Each row is a point. To make a cloud, some directions were put in groups of two or more. Within a group, all points are equally far from the middle, so they leave a hole (a ring in 2 directions, a hollow ball in 3). The other directions are filled evenly. Then the cloud was stretched, turned, moved and blurred a little. How many holes are there, and how many directions does each take, smallest first?

Cloud, 13 rows:
[[-50 -22]
 [-43 -42]
 [-58  -6]
 [  6  60]
 [-56  17]
 [ -3  32]
 [  0 -52]
 [ 24  59]
 [-49  37]
 [ 33 -19]
 [ -7   7]
 [-30  48]
 [-56  26]]
Holes: 0

Cloud, 19 rows:
[[-42  17  32]
 [ -1 -42 -15]
 [ 21 -32 -25]
 [ 37 -39   0]
 [ 55   6 -34]
 [-33 -17  37]
 [ 40 -39   0]
 [ 60 -30 -15]
 [  7 -43   3]
 [ 10   1  45]
 [  2   1 -43]
 [-45  -7  37]
 [-51  22  27]
 [-32  15  35]
 [-10  38 -25]
 [-36 -32  27]
 [-33 -43 -27]
 [ 48 -37  20]
 [ -8   5 -46]]
Holes: 1 (2)

Cloud, 55 rows:
[[  1   7  11  36 -44 -11]
 [ 38  -3  -1  -2  17 -16]
 [  0   6  27   9  -1 -22]
 [ -1  17  -1  38 -24 -22]
 [  9 -25 -41  20   8  20]
 [-11 -20  10  31  14  -7]
 [ 18  31  -4  14  10  -7]
 [ 11 -26 -32   6   7  35]
 [ 24 -22  -1  50  -8 -18]
 [ 12 -22 -12  35 -53  -4]
 [ 15  11 -21  36 -34  14]
 [ 22  25 -13  -1   7 -12]
 [ 18 -25 -30   0   5  31]
 [ 10  14  25 -13  29   3]
 [ 14   3  -7  54 -36  12]
 [ -8  23  11  -3   4  33]
 [  3  13 -23 -23 -16   5]
 [ 38   0 -16  30  22   3]
 [ 32  11  15   4  35  -2]
 [ 14  25 -20  -2 -15  -2]
 [  3 -14  -7 -10 -53  -2]
 [ 15  16 -28  18   7 -18]
 [ 39  -1  -1  36  23  21]
 [ 35   6   7  17  38   7]
 [  8 -14  32  14 -22  25]
 [ 15  -8 -26  48 -40  10]
 [  7 -38  -3 -14   5  27]
 [ 21  22   4 -16 -16 -10]
 [ 25 -18 -18  60 -11  -6]
 [ 19   4  -8  53 -24  21]
 [  1 -18  -5  43  24  29]
 [ 13 -17   5   7  25  49]
 [-11 -30  -1 -11 -42  22]
 [ -5 -19  -6 -23 -45  14]
 [ -9 -33  -1  44   6  18]
 [ -3 -44  -3  -2 -23  22]
 [-10 -27 -26  28 -13  42]
 [  7 -10   9  57 -28  17]
 [ 13  24  13   3  33   6]
 [  6   4 -31  28 -40  13]
 [ 21  18  21  -5 -24   1]
 [  8 -19  -9  18 -58  -5]
 [ 28 -14 -28  51   1  -1]
 [ -7 -25 -25  26 -57   3]
 [  9  32   8  16  -2  17]
 [-10  -2 -26 -10  24  10]
 [-13  10  11  40 -29  12]
 [ 15 -20  -5  13 -52  -3]
 [ 11  -5  20  -1   1  51]
 [ -6 -14 -24  11 -21 -38]
 [-25  -7 -26  11  11   2]
 [  1 -17 -43  23   8  -7]
 [  7  -5  24  32 -40   5]
 [ 29   1   1  37  34  19]
 [ 25  18  11 -10   8 -20]]
Holes: 3 (2, 2, 2)

Cloud, 84 rows:
[[ 17  31  18 -21  -4  18  16  -6]
 [ 31 -22  -5  28  12  -2  14  -2]
 [  4 -18  32  -9  41  -2 -13 -13]
 [ 12 -14   9  22   7   0   0   8]
 [ 29 -17  12 -22   7   2   0  29]
 [ 18   9  -2  -2  18  40  -4  -5]
 [  5 -14   6 -48  13 -16  21 -26]
 [  7  -4  11 -33   2 -31   9  -5]
 [ 38 -11 -18 -21   0  16  -2  27]
 [ 38  -2  17 -29  -2  -5  13 -16]
 [ -7 -46   4 -32   6  -1  -3   3]
 [ 32   1   8 -27  -1  12   9 -14]
 [  5   7   1 -12  15  26 -14 -13]
 [  1 -19  -6  12  40  29  24  -4]
 [ 15 -31  -6   3  23  -1   5  31]
 [ 46  -2  16 -13   5  15   8 -28]
 [ 15 -23 -10   8   7 -15 -18 -25]
 [ 14  -4   2  20  36 -17  17 -27]
 [ 16   6  26  22  19  30   7  -9]
 [ 23 -19  25 -34   3   1  -4  14]
 [ 25 -26  29 -32  -9  16 -19   4]
 [ -1 -34  40   9  22  39   4   1]
 [ 23  -1  -5   9  40  -1 -28   0]
 [ -1 -17  -7 -13  13  40  -6  16]
 [  9  -2 -15  -6  12  16   5 -13]
 [ -2   3  33   0  18  10  -2  -1]
 [ 18  -3  20  -1  24  11  10   6]
 [  1   8  13 -49  -9 -16 -17  -6]
 [  4  -7  32 -55  11  20  -5   4]
 [  7   1   3  10  31   7  20  16]
 [-10 -47  -2   5  25 -27   6   4]
 [ 16 -46   6   5  10   7 -15  23]
 [ -9  -3  -5  -6  15  26 -25  -4]
 [ 14 -16  18 -17   6 -14 -15  16]
 [ 39  -8  14  -9  26  20 -30  18]
 [ 13  15 -21  25   6  -1  -7 -34]
 [ 34 -19  17 -56  -8  14 -17 -15]
 [ 13  12 -25 -15   3  -5  -9  -8]
 [  3 -13   9  -9  -1   2   4  31]
 [ 42  -7 -23 -22  11  27 -21   2]
 [  8 -21 -10 -25  16  -8  15  32]
 [ -9   7  -9 -42  25   7 -12 -31]
 [  4  11 -10 -24 -11   5  -7 -17]
 [ 34 -14  28  21  24   3  -5 -30]
 [ 20  13   9 -20  -1   7  16  -7]
 [ 34  -7 -10 -38  -2  31 -37   0]
 [  6   5   7 -23  32 -10 -10   8]
 [ 19  -8   3 -20  24  16  26 -34]
 [-11  -4   6 -16  11  27 -18   5]
 [ 22  -6  30  -2   8  13  11 -32]
 [  3   7  19 -46   5  19  -5  -8]
 [-21  12   8   5  13  -9  -4  -2]
 [ 25   1 -37 -28  10   1  -8 -11]
 [ 23  35 -19   4  26   1   8   4]
 [  6 -15 -26 -32  24 -20  13  18]
 [ 31  12  -7  18  39  24   3 -17]
 [ 17  16 -28  29  -3  -8  -7 -24]
 [ 28 -25  27 -28   2 -12  -3  -8]
 [ -1 -16  18  -1  13  31   8  17]
 [ 18 -15 -11 -24  24  -2  16  41]
 [ 11  28  27  -4  22   4  16 -37]
 [ 12   4  29 -10  15  38  21 -16]
 [ 37   3   9  -8 -15  17 -33  28]
 [ 38  32   6 -29   1   8  -6 -26]
 [ 21 -15 -19   8   5   3 -29  -6]
 [  8 -28  11  -9  16  23  -1   5]
 [-14 -23   8 -11  18   0   7   0]
 [ 60   3   9   9  22  33 -12  11]
 [ -7   8  -2 -27  14  43  -4   1]
 [ 18  18  -8 -15   5  23 -17   1]
 [ 39  19  -1 -32 -20  14 -23   1]
 [ 37  18  10  20 -18  -1  -2  15]
 [ 18  11  17 -12   4  16 -20  10]
 [ 20 -41   7   1  20  22 -19 -21]
 [  2 -13 -16  -1  20 -26  15  -4]
 [ 22 -22  27 -21  10   1 -12  22]
 [ 27   1  16   1  19  15 -22 -34]
 [ 17 -28 -13 -28  11  17   9  35]
 [ 12 -18  22  13  13  25 -34   5]
 [  6  30  -9  -6  35   3 -10 -14]
 [ 23  18   9   3  -5  -2   2 -42]
 [  2 -24  10   0  19 -16  -4 -11]
 [ 28   0  24 -20   6  32  27 -12]
 [ 24   4  21 -22  -5  32 -20 -26]]
Holes: 0

Cloud:
[[ 28  10  19  -3  -9 -12 -15  21  26]
 [ 21  15   6  -5 -23 -16  -4 -14  21]
 [ -2  -3   3 -32 -21 -33 -13  -4  23]
 [-23  24  -8 -17  12   7 -28   1  -7]
 [ -4  10  25   7  -2 -28  -3  -4  -2]
 [ 20 -15 -19 -33  -8  -4  22   1  10]
 [-24   3   6 -17  49   5 -11   9   8]
 [-19   0  -4  -3  -4 -16  15 -25 -28]
 [-22 -21  -2 -46 -12  -5 -13   5   5]
 [  8 -33 -15 -25   2 -29 -40  16   7]
 [-20   6   7 -30  -2  33  22  17 -15]
 [-30 -38  -7 -14  16 -10   8 -11   6]
 [ 14 -11  14 -19  23 -19  -9  20  33]
 [-21 -12  14  21  -3 -23  -4   6  28]
 [ 22  -5 -21 -28   8 -21   8   8  27]
 [-15   0  -3 -21  40   8  21  26  -4]
 [-19   3  -6 -31 -37   1  21   8 -17]
 [ 13 -11  16 -28 -32  24 -15  15   0]
 [ 20  -1  -3 -18 -12  -3 -40  -2  -7]
 [ 18  -2   7 -35 -33 -10 -19 -14 -14]
 [-27 -16   2  16  10   2   1 -19   0]
 [  7 -44 -32 -24  16  -9 -19  -8 -21]
 [ 16  -1  -3  13 -11  37  24  11 -12]
 [ 12 -28 -20  -3  36 -21  14  -6  18]
 [ 12 -19   3  -7 -34 -30 -14   0   4]
 [-13 -19  25   6  -5  21  -6   9  -1]
 [ 13  -5  11  15 -13  31   7   8  10]
 [  9  -7  23  -1  10 -27   7   4  26]
 [ 29  17 -16 -29  13   3  -6   2  13]
 [ 24 -26  -1   3  26  -1  24   8 -12]
 [ 16   1  -6  21 -18  -8  -7  20  23]
 [ -7 -13 -39  -4  -7  -4  18  13  14]
 [ 17   6  -2  13  -1  12 -33  11   6]
 [ -8   4  -7 -11 -10 -27  11  -9 -39]
 [-24   6  -9  -4  -1 -22 -13  47  22]
 [-16  35  15  -4 -26  -6  11  -1  28]
 [-24  18 -21 -12  -5  -2  14 -22 -10]
 [-16  13 -26 -30  22  14  17  19  16]
 [ 21  12   0 -12   6  25 -16 -22  -8]
 [  5  16 -20  21  25   6  27   6  19]
 [ 15  -8 -22  19  16 -21   4 -14  12]
 [-14  -3   8  -4 -21 -14 -26 -11 -23]
 [-24   9  11   8   3   8  37 -14   3]
 [-28 -20 -15  -4  -6 -19 -12  28 -20]
 [  0  15 -15   8  38  26   9   7 -21]
 [-35   7   9  20  -5  -1 -21  19  17]
 [ -8   7   3 -14  13 -10   0   1  60]
 [ 23   6  14   6   5  18  13  46   6]
 [ 35  15  27 -21   3  -8  -6   3  10]
 [-26   1  -9  21  -9   1  -8  25 -13]
 [-14   9   2   0 -22   2  -4  46  -2]
 [-11 -31  -4  -8  28   0  16 -11  24]
 [  4 -11 -28  -1   9  16 -22 -22  -2]
 [  3  -7 -11 -29  11  23  31  11 -40]
 [ -6  24  19  -5  24  26  17  23 -15]
 [ 26  23  -1  25   4   7  -5  12  -3]
 [ 13 -15 -21 -32 -15 -17  -1  33 -12]
 [-13 -17  26 -13  11   1  -5  31  32]
 [ -3   7 -10  -7   5  31  -5  37  -9]
 [  4 -12 -27 -25 -12 -15 -11  39   8]
 [-33 -31 -33 -13   8 -17  12  23  -4]
 [-15  25 -27 -18  -5  15   6  10   7]
 [ 25  22 -13  10 -19  -8  24  -8  -8]
 [-12 -46 -23 -20  -9 -20 -23   5  16]
 [  5   1 -18  12 -32   9  16  10 -14]
 [  4   2  10 -22  34 -11   7 -10  30]
 [-21   1   3  15  24  13 -30 -13   7]
 [ 22  20  -6 -10  -5  -2 -22  -8  22]
 [ 35  31   4 -10 -15  22  -7  18  -8]
 [ -3   8  15   2   7  24 -13 -24 -13]
 [-29 -27  -9 -19  26 -38   0  -1   5]
 [-34 -28 -10   7  -1 -37  -9  -7  21]
 [-17  -1  17  -8   2 -10  27   2  42]
 [ -6   5   0  24  11  11  37  12 -18]
 [ 30 -16  -4 -24  37   7  10  10 -17]
 [-11   7 -29  15 -10 -11  17  17  23]
 [ -5  -1   6  19  -4 -28 -21 -10  22]
 [ 17 -15 -19 -18  49  16  12  -4   3]
 [-10  35  15 -23  18  14  26   0  11]
 [-12   1   6  -8  35 -27 -11 -12   6]
 [-28   4  -9  11  23 -29 -27  13  -3]
 [ 16  21 -11  -7  -6 -12  30  21  24]
 [ 25  10  -9 -12  36  -2 -20  -8  13]
 [-29 -22  16  -5 -14   7  20   8   3]
 [-35 -20 -10 -36   8  -2  -4  27   1]
 [-14 -13 -36  13  29 -22   6  -3 -25]
 [-23  16  21  -9 -33   4  23  28  24]
 [ 14  -9 -19   0   6  16  37  -7  -7]]
Holes: 2 (2, 6)

Cloud (100 x 9):
[[ 19   1 -36  22 -20  10   7  12  25]
 [  5   7 -27 -49  21   5 -26   6   1]
 [ 17  13 -30 -15 -34   3  -8 -12 -25]
 [  5  -7  -3 -34 -33  -9  22   9  -6]
 [ 47  -1 -20  22 -48  26  -2  16  -3]
 [ 22   0 -16 -13 -42  20  60   6  14]
 [ 19 -27  -8  13   9  -2 -16  32   9]
 [  4  26  29  -7   1  55  11   8  12]
 [ 13  -2 -50 -39   3   1  30  -2  32]
 [  0 -33  -8 -45 -16 -13  15   5  10]
 [-16   6  27  11   6  26  12  22  17]
 [ 18  -3 -30 -52  -6  -1  -1 -13  37]
 [ 22   2 -36  15 -38  -4 -19   0  12]
 [-18  -7  11  19  18  12 -14  23  12]
 [  9 -10  -4  22 -52  -8  10  -4  21]
 [ -6  36 -25  51 -33  17  -4  -4  -5]
 [ 16 -36 -48   4  -3 -42 -35   8   6]
 [ 18  -3 -16 -14  25 -44   4 -14  27]
 [-48 -19 -14  -9 -17  -1   7 -10   6]
 [ -9  27   2   5  26  37 -13  -9  32]
 [ -6  25 -40  -6   9 -23   5 -27 -34]
 [-11  16   0  28 -14   4  10  12  17]
 [  9  21 -34  10 -29   5   7  21   9]
 [ 24  18   6   6  -3   9  45  -5 -12]
 [-26 -21 -34 -13   9 -26 -28 -24  14]
 [ 33 -11 -33 -13 -40  33  16   4  -7]
 [ 12 -50 -23  -8  30  -8  26  -8  22]
 [-16 -13 -24 -22 -18  14  40   7  33]
 [ 14  10   6 -37  13 -30 -12  -6  28]
 [ 41 -43 -20 -40  14   5   6  18 -12]
 [ -1   7   4  -1  21  25  -4  38  -3]
 [ 32  21  -5   9  25   6 -13 -10  29]
 [-38 -19  -7  25  -6  32  10  20 -12]
 [-20 -22  23  30   1  25   2  39 -27]
 [ 34 -28 -19  -1  13   4 -20 -21  14]
 [-21  25 -15  36   2 -42   8 -15  16]
 [-14  -4   4 -38  14  12 -18  -7  53]
 [ 15 -26 -31 -43 -15 -38  19 -21   6]
 [-20  -4  -6  14  21  15  18  -3   0]
 [  7  14 -59 -35  -3 -23  29 -23  31]
 [ -9  -4  -1 -21 -15  19  18  18  13]
 [ 26  -6 -37 -27 -10  17  -2  16   5]
 [-12  29 -30  15   2  16 -15  14  46]
 [ -8 -34 -39 -18 -14 -34  15  25   0]
 [-41 -16 -10  -7 -15   7  17 -12  27]
 [-30 -23   3  30  30  15   1  26   6]
 [ 11  -6 -32  31  12 -28  51  -8  24]
 [ 35 -17   8 -16 -19 -16  17 -28 -11]
 [  8  -8 -23 -40 -44  34  17 -14   1]
 [-13 -28 -22  14   7   7 -16  -7  -9]
 [-17  27 -20   4  -8 -54  34  -4  -2]
 [  3 -45 -25 -24  10 -23 -18   5   2]
 [-32  26 -33 -27  -1  -9  34   6  -3]
 [-14  15 -12 -39 -32   3  10  -9  -8]
 [ 14   3   1  -5  12   9  -2  21   1]
 [ 25 -38 -13 -20  13 -16  21 -17  -5]
 [  9  31   3  -6  -8  36 -17 -45  20]
 [-12  10 -28  -2 -38  22  20  15 -14]
 [ -2   1 -19  38  17 -12   0 -26  31]
 [-14  16 -41  35  16  -2  -4  12   1]
 [-15  23 -24   7  -9   8  -4   0 -26]
 [ 29 -17 -56  12  10 -25 -12   7  -8]
 [ 11   4 -49  40  11  -5  -1 -11  15]
 [ -4 -17 -33  32  19 -26  -4  29  11]
 [ -6   4  19 -27  23  32   8   4  18]
 [ 10 -30   2  -1  21  -3  -9  22  19]
 [ 37 -12 -30 -36   0  32 -36  -4  23]
 [ -6 -10   3  49   6 -34  38  -3  26]
 [-10  19   2  25   0  -2  34 -27  11]
 [ 43 -31  -7 -31 -21  26  15 -21  -4]
 [-12 -15 -22 -11 -45  20  -1 -29  18]
 [-12   3  19  39  -8 -23  34 -22  -6]
 [-38  21 -29  16  -3  -2  -8 -18  26]
 [ 16 -18  14   1  33 -31 -19  -9  14]
 [ 55 -37   1 -14 -12  -9   2 -18  -6]
 [ 27 -16 -28  33  -2  30 -13   0  36]
 [ 33  16 -27 -13 -25  -1 -35 -14 -10]
 [ 21  15 -31 -23 -28 -17  12   7   4]
 [-16 -23  10  -8 -15  42  36   7  40]
 [ -5  12 -20  22  23 -54  34   0  32]
 [ -8  34 -39   2   5 -42   8 -36  31]
 [  3   1  -9  17  40 -30  21   8  12]
 [ -9 -34 -42  -6 -14 -50   5 -13   7]
 [-32   1   8 -39   0 -17  15  -7  11]
 [ 15 -11 -21  24 -26  -6  26  10 -25]
 [  4  15  -9  -1  44 -34  22  22   1]
 [ 10 -15 -37 -21 -34 -17  53  -9  -5]
 [-17  22 -13  19  11  -9  -5 -17  48]
 [ 14 -52 -23  14  10 -28 -25  27  12]
 [ 18  -8  -7 -16 -10 -18  21  -5  17]
 [ -4 -11   6 -41 -19  14   1 -13  18]
 [ 41   0   2   5 -31  22   9  -1  34]
 [-13 -49 -27  37  -5 -26  31  -9  26]
 [-15 -17 -27   7 -30   2  23   1   9]
 [ 33 -47 -18   5  24 -31  28  26  12]
 [-15  19 -12 -24 -19   9  30   2  16]
 [ 39  18  28 -11 -25  12  12 -10  24]
 [  8  13  23  -1  20  -6  19  22  28]
 [ 27 -13   1 -36 -10  11  45   2  35]
 [  3  15  35 -21 -12  28  24 -16  23]]
Holes: 0

Cloud, 89 rows:
[[ 39 -15  25  12  20  13  -9  -8   4]
 [  9  -5  13  -2  -1 -25 -19  -2 -36]
 [ 35  -2  -1   8 -11  -9  -9   3  -2]
 [-11  16 -22  -6  -9 -15   7   4   0]
 [  0  25  13 -21   2 -19  -7   2  29]
 [  3  -4 -18 -15  24  14  -8  15   7]
 [ -3  18   4   1  -2 -23 -12  -9  -8]
 [ -4  19  32 -33 -16 -12  -7 -34 -11]
 [ 12  11   8   1  -6 -21 -35  -4  -7]
 [  5  -2  31  17 -25 -10  -2 -30  -1]
 [ -1  13 -22 -20  -2 -22  11 -13  -6]
 [ -7  12  25  16  11  -9 -21 -11 -10]
 [  3   9   1   5  20   1   6  -8  17]
 [ -1  14  17  -1  -1 -31 -25 -11  11]
 [-22 -13 -14 -20  -9 -17  10 -47 -26]
 [ -3  -3  27  -8  21 -22 -22   8  24]
 [ 47   4   9  28   5 -10  -3  14 -16]
 [ 15  22  11 -30  14 -17  -8   7   4]
 [ 14   6 -23  19 -11  32  -2  -1 -12]
 [ 17  40 -16  -6  -1  18   2  15 -13]
 [  2 -22 -14 -20   5   1 -15 -22   2]
 [  7 -14 -11  37  20  -3 -11  14   3]
 [  5  -3   2  -5 -28 -18 -37 -22 -24]
 [  2 -37  -3  31  23  13  10  13 -18]
 [ 43   2   6  -9   9  -4   5 -30 -16]
 [-28   0 -14  -7  20  17  -6   5 -10]
 [ -3  40  32   0 -14   0 -12  -3 -19]
 [ 11   7  38 -14  20  11 -28 -10  15]
 [ 39  -4 -15  21   9  -6   6   7  -1]
 [ 37  41  17  14 -18  -5  19   0  18]
 [  6 -21  -3   1  -7  -5 -20   6 -17]
 [ 16   1  25  -9  -6   8 -37 -15   0]
 [ 11  21 -11   0 -25  -2   5   0   7]
 [-15 -14  30  35  -9   3 -37   9  -3]
 [ 19  -9  15  28 -16  16   0 -20 -18]
 [-16  25  10 -10   6 -12   5  -9 -17]
 [ 26   8  21   5   6 -18   7 -19 -17]
 [-16  19  19   5  -5  -4 -12 -19 -17]
 [ 13   5 -11  15 -16   1  -1  -4 -31]
 [  4   5 -23   8  -5  10  17  19  -7]
 [ 22 -15   9  29  -5  -2 -20 -11 -13]
 [ 28  14   7  -2   5   3   3  -7 -22]
 [ -7 -21 -13  -1  23   5 -22  12 -12]
 [ 18   2 -12   4   3  32   9  13  -3]
 [  9  -2 -14  11  -6  15  -2  14   3]
 [ 23  17   8  26 -35 -25  -5 -24  -1]
 [-13  29 -30  -2  12  11  17 -12   3]
 [ 15 -22  -7  -7   1   1 -36  12 -19]
 [ 25 -13  27 -29  -3 -37 -30   2 -11]
 [ 37   0 -39  -3 -13 -17  12 -31 -14]
 [  7  20  -8 -19  -1  -7  22  10 -10]
 [ 25 -14 -22  10  37  43  16  24  -7]
 [ 12  -4 -11 -13   0  -4 -30  14 -22]
 [ 48 -10  30  21  -5  11 -15 -10  13]
 [ 29  -7  -8  -5  12   8  10 -23 -11]
 [-11 -18 -18 -15   8  14 -13 -26 -11]
 [-36  25 -32  -7  -2   3  14   2 -21]
 [ 30  21  35  12  -5 -11  24 -12   3]
 [ 19  20  11  -2  17  -1   5 -26  17]
 [ 25   6 -25  23 -17  -5  20   0  -3]
 [ 10  35  32   2 -20  -3 -25 -14 -17]
 [-12  -1 -36 -32   2 -15   3 -24  -1]
 [ 39   4 -19  12  23  14   0  -1  12]
 [-13 -32  14   3   9 -23 -23   2  -1]
 [ 27  -6 -24  36 -11  -5 -11 -21 -14]
 [ 19 -48   2  11   1   6 -18 -17 -12]
 [  1  13  22  41   3 -11 -34  -8  -9]
 [ 28   9  35  -9 -11 -32 -37 -20 -12]
 [  6   2  23  19   5  13  22  16  -4]
 [  8  32  37  -3 -27 -19   0 -28   9]
 [ 29   7   6   4   0 -19 -22 -12 -10]
 [ 10  -2 -11  33  -1  -3   3   3  21]
 [  9   3  17  -3  19  15 -21  18  -7]
 [ 10   6  -1  12 -24   9  24  -9  -5]
 [-16   7  40  -1  11  -1 -21   9  14]
 [  7  34  21  10   4  13  -7   5  24]
 [ 12  17  25 -25  12  13 -13  21   0]
 [ 49   6   5   1 -15  -9  -7 -12 -15]
 [ -6 -11  -3  20 -14  -3  12   4 -29]
 [  4  -7  12  40  16  29  14  -4  -3]
 [ 12   4  44  18 -15 -16 -21  -5  -2]
 [ -8 -14   0  21  -6   4   3   3  -8]
 [ 48  15  38  -4   0 -15  -5 -27 -14]
 [-15  17   0  16  15  -8 -20   5  16]
 [ -3  23  -3  -9  -6   3  -7  -7   3]
 [  1   0  20  32  18  -3 -17   5 -24]
 [ -5 -13   1  21   2   9 -16  29  -1]
 [  9  15   1  60 -17  21 -11   5  15]
 [  7  41  15  -3  -4  -7  -3  -3  -1]]
Holes: 0
